Each row of a before or after table is a point. The points were changed in one or more steps. Then noise was added and the rows were shuffled. The steps act on columns, c1 being the first. Name the steps. A step turns or swaps two columns, mirrors them in a line or flattens them onto one, adds a multiple of one to another, or multiplies or shifts one. Angles are multiples of 10 degrees, from the lower column toward the higher: turns from -170 to 170, lines from 10 to 170 but not 90. Use the fewest steps. Two steps may share a column if one is a turn and the other turns, adds or multiplies; they go together, in the order done. Otherwise the lowest column goes first.

Before (13 x 3)
[[ 0.22  0.66 -0.83]
 [-0.04 -0.32  0.49]
 [ 0.14 -0.30  0.07]
 [ 0.09 -0.19 -0.36]
 [ 0.48  0.63  0.40]
 [ 0.32 -0.06 -0.78]
 [-0.27  0.57  0.28]
 [-0.15 -0.07  0.00]
 [-0.56 -0.01 -0.85]
 [-0.74  0.08  0.25]
 [ 0.27  0.22 -0.77]
 [ 0.58  0.09 -0.26]
 [ 0.31  0.13  0.27]]
After (13 x 3)
[[ 0.47 -0.13 -0.50]
 [-0.05  0.48  0.77]
 [ 1.10  0.13  0.24]
 [ 0.83  0.39  0.63]
 [ 0.24 -0.35 -0.13]
 [ 0.40  0.01  0.00]
 [ 0.71  0.17  0.86]
 [ 0.60  0.26  0.30]
 [ 0.75  0.30  0.74]
 [ 0.80 -0.18 -0.18]
 [-0.22 -0.12 -0.22]
 [ 0.64  0.08 -0.13]
 [ 0.97 -0.42 -0.25]]
Steps: shift c1 by 0.50; multiply c2 by 0.4; turn c2 and c3 by 150 degrees

Before (14 x 6)
[[-0.07  0.25  0.20 -0.19  0.99 -0.12]
 [-0.24  0.19  0.39 -0.14 -0.17  0.24]
 [-0.19 -0.02 -0.23 -0.23 -0.05 -0.13]
 [-0.53  0.21 -0.07 -0.45  0.08 -0.14]
 [-0.82 -0.17  0.36 -0.15  0.48  0.32]
 [-0.06  0.33 -0.58 -0.87 -0.08  0.07]
 [-0.46  0.15 -0.87 -0.11 -0.32  0.30]
 [-0.12  0.25 -0.28 -0.17  0.03 -0.16]
 [-0.79 -0.17  0.38 -0.60 -0.33  0.40]
 [-0.21 -0.17  0.23 -0.13  0.39 -0.05]
 [-0.07  0.17 -1.95 -0.58  0.24  0.56]
 [-0.19 -0.98  0.25 -1.44 -0.10 -0.09]
 [ 0.02  0.21 -0.66 -0.38 -0.38  0.83]
 [-0.13  0.13  0.39 -0.92 -0.39 -0.06]]
After (14 x 6)
[[-0.19  0.01 -0.02 -0.08  0.10 -0.42]
 [-0.83  0.03 -0.59  0.09 -0.10 -0.28]
 [-0.16 -0.01  0.27 -0.18  0.50  0.05]
 [-0.69  0.01 -0.26 -0.71 -0.42  0.86]
 [-0.18 -0.03 -1.06 -0.47 -0.46 -0.12]
 [-0.20  0.05  0.33 -0.03  1.29 -0.06]
 [-0.57 -0.03  0.10 -0.44  0.10 -0.28]
 [-0.43  0.01 -1.60  0.07 -0.48  0.86]
 [-0.93 -0.02  0.35  0.04 -0.49  0.17]
 [-0.26  0.00 -0.02 -0.16 -0.06 -0.32]
 [-0.30  0.03 -0.08 -0.76  0.59  0.73]
 [-1.48  0.00  0.33  0.04 -0.11 -0.03]
 [-0.57 -0.06 -2.19  0.06  0.31 -0.38]
 [-0.18  0.06  0.01 -0.24 -0.22  0.62]]
Steps: mirror c1 and c4 in the line at 40 degrees; multiply c2 by 0; multiply c6 by 2; turn c3 and c6 by 40 degrees; multiply c5 by 1.3

Before (14 x 9)
[[-0.23 -1.06 -0.07  0.24 -0.59  0.18  0.61  0.23  0.27]
 [ 0.19 -0.43 -0.51  0.44  0.09 -0.46  0.57  0.28  0.07]
 [ 0.05  0.94  0.53  0.26 -0.70  0.28  0.29 -0.98 -0.45]
 [ 0.28 -0.83  0.31  0.49 -0.69 -0.48  0.27  0.53  0.20]
 [ 0.14  0.24  0.49  0.05 -0.48  0.05  0.18 -0.81 -0.77]
 [ 0.52  0.36  0.09 -0.01 -0.55  0.27  0.17 -0.67  0.00]
 [ 0.10  0.19  0.15  0.09  0.08 -0.07  0.11  0.76  0.50]
 [-0.06  0.08 -0.40  0.01 -0.31  0.17  0.23  0.74 -0.04]
 [-0.30  0.07 -0.46  0.35 -0.20 -0.34  0.31  0.60  0.95]
 [-0.32  0.27 -0.02  0.79  0.28  0.26  0.08  0.58  0.36]
 [-0.17  0.25  0.07  0.02 -0.90 -0.19 -0.33 -0.83 -0.65]
 [ 0.01 -0.25 -0.32  0.49  0.07  0.02 -0.26  0.25  0.51]
 [ 0.02 -0.37 -0.21  0.68 -0.74 -0.31  0.51  0.33  0.02]
 [-0.33  0.44  0.48 -0.28 -0.36 -0.24  0.22 -0.99 -0.44]]
After (14 x 9)
[[-0.09  0.35  0.47  0.22  0.13 -0.89  0.67 -0.13 -0.07]
 [ 0.12 -0.68 -0.17  0.04  0.67 -0.59 -0.43 -1.21 -0.63]
 [-0.08 -1.16 -0.53  0.12  0.11 -0.14  0.30 -1.36 -0.47]
 [ 0.35 -0.08 -0.11  0.53 -0.43 -0.07  0.06  0.14  0.39]
 [-0.29 -0.40 -0.43 -0.01  0.30 -0.36  0.10 -1.24 -0.75]
 [ 0.06 -0.21  0.38  0.06  0.26 -0.15  0.25  0.33 -0.06]
 [ 0.04  0.19  0.30  0.33  0.07 -0.39 -0.25 -0.20  0.50]
 [ 0.27 -0.52 -0.57 -0.23  0.10 -0.64  0.28 -1.44 -0.44]
 [-0.03 -0.01  0.19  0.50  0.85 -0.66  0.51 -0.01  0.06]
 [ 0.38 -0.19  0.45  0.24  0.11 -0.74  0.41  0.25  1.02]
 [-0.20  0.37 -0.23  0.31  0.98 -0.85  0.29  0.10  0.19]
 [-0.50 -0.59 -0.06 -0.04  0.26 -0.14  0.20 -1.16 -0.05]
 [-0.09 -0.15 -0.09 -0.01 -0.19 -0.53  0.04  0.36  0.46]
 [ 0.27  0.65  0.08  0.21  1.10 -0.26  0.60 -0.11  0.22]]
Steps: turn c1 and c3 by 170 degrees; turn c2 and c5 by -150 degrees; multiply c4 by 0.7; shift c6 by -0.40; shift c8 by -0.40

Before (12 x 11)
[[-0.70 -0.43  0.48  0.43 -0.14  0.20 -0.44 -0.52 -0.21  0.33  0.28]
 [ 0.28  0.50  0.20 -0.67  0.06  0.25  0.58 -0.01  0.17  0.46 -0.80]
 [ 0.10  0.65  0.00 -0.41 -0.13 -0.42  0.76  0.35 -0.31  0.57 -0.05]
 [-0.62  0.26 -0.22  0.10  0.19  0.42 -0.32 -0.03  0.02 -0.03  0.58]
 [-0.01  0.54  0.03  0.00 -0.75  0.00  0.31  0.13  0.18  0.21 -0.36]
 [ 0.79 -0.42 -0.63 -0.03 -0.03 -0.25 -0.23  0.05  0.77 -0.16  0.96]
 [ 0.29  0.37  0.14 -1.04 -0.59  0.13  0.43  0.68 -0.05  0.63 -0.30]
 [-0.32 -0.17  0.32  0.10  0.03 -0.28 -0.81 -0.19  0.06 -0.45  0.30]
 [ 0.42  0.77  0.50 -0.47 -0.32  0.06  0.18  0.03  0.26  0.52  0.13]
 [ 0.26 -0.38 -0.15 -0.11  0.16 -0.42  0.02  0.72  1.32 -0.06  0.98]
 [-0.08 -0.06  0.27  0.58  0.20  0.30 -0.31  0.45 -0.20  0.02  0.37]
 [-0.52  0.37 -0.06  0.36  0.15  0.01 -0.63  0.26 -0.25  0.79 -0.08]]
After (12 x 11)
[[ 0.21 -0.38 -0.16 -0.13  0.14  0.55  0.06  1.42 -0.25 -0.03  1.00]
 [-0.66 -0.41  0.47  0.51 -0.14  0.01 -0.43 -0.47  0.41  0.33  0.26]
 [ 0.22  0.50  0.20 -0.66  0.11  0.29  0.57  0.00  0.00  0.48 -0.82]
 [-0.32 -0.13  0.32  0.14  0.06 -0.19 -0.84  0.13  0.23 -0.46  0.29]
 [ 0.81 -0.45 -0.59 -0.01 -0.02  0.32 -0.25  0.71  0.25 -0.15  0.96]
 [-0.64  0.23 -0.24  0.17  0.17  0.31 -0.29 -0.24 -0.01 -0.01  0.61]
 [ 0.08  0.67  0.02 -0.41 -0.11 -0.54  0.75  0.17 -0.36  0.59 -0.03]
 [-0.57  0.35 -0.06  0.38  0.15 -0.12 -0.68 -0.10 -0.29  0.81 -0.07]
 [-0.05 -0.11  0.29  0.52  0.25  0.13 -0.31 -0.16 -0.55  0.04  0.43]
 [ 0.26  0.36  0.15 -1.05 -0.59  0.04  0.47  0.17 -0.68  0.66 -0.33]
 [ 0.42  0.79  0.52 -0.48 -0.34  0.18  0.15  0.13 -0.02  0.53  0.18]
 [ 0.03  0.56  0.00  0.04 -0.76  0.07  0.34  0.18 -0.01  0.21 -0.35]]
Steps: turn c6 and c9 by -40 degrees; turn c8 and c9 by -70 degrees
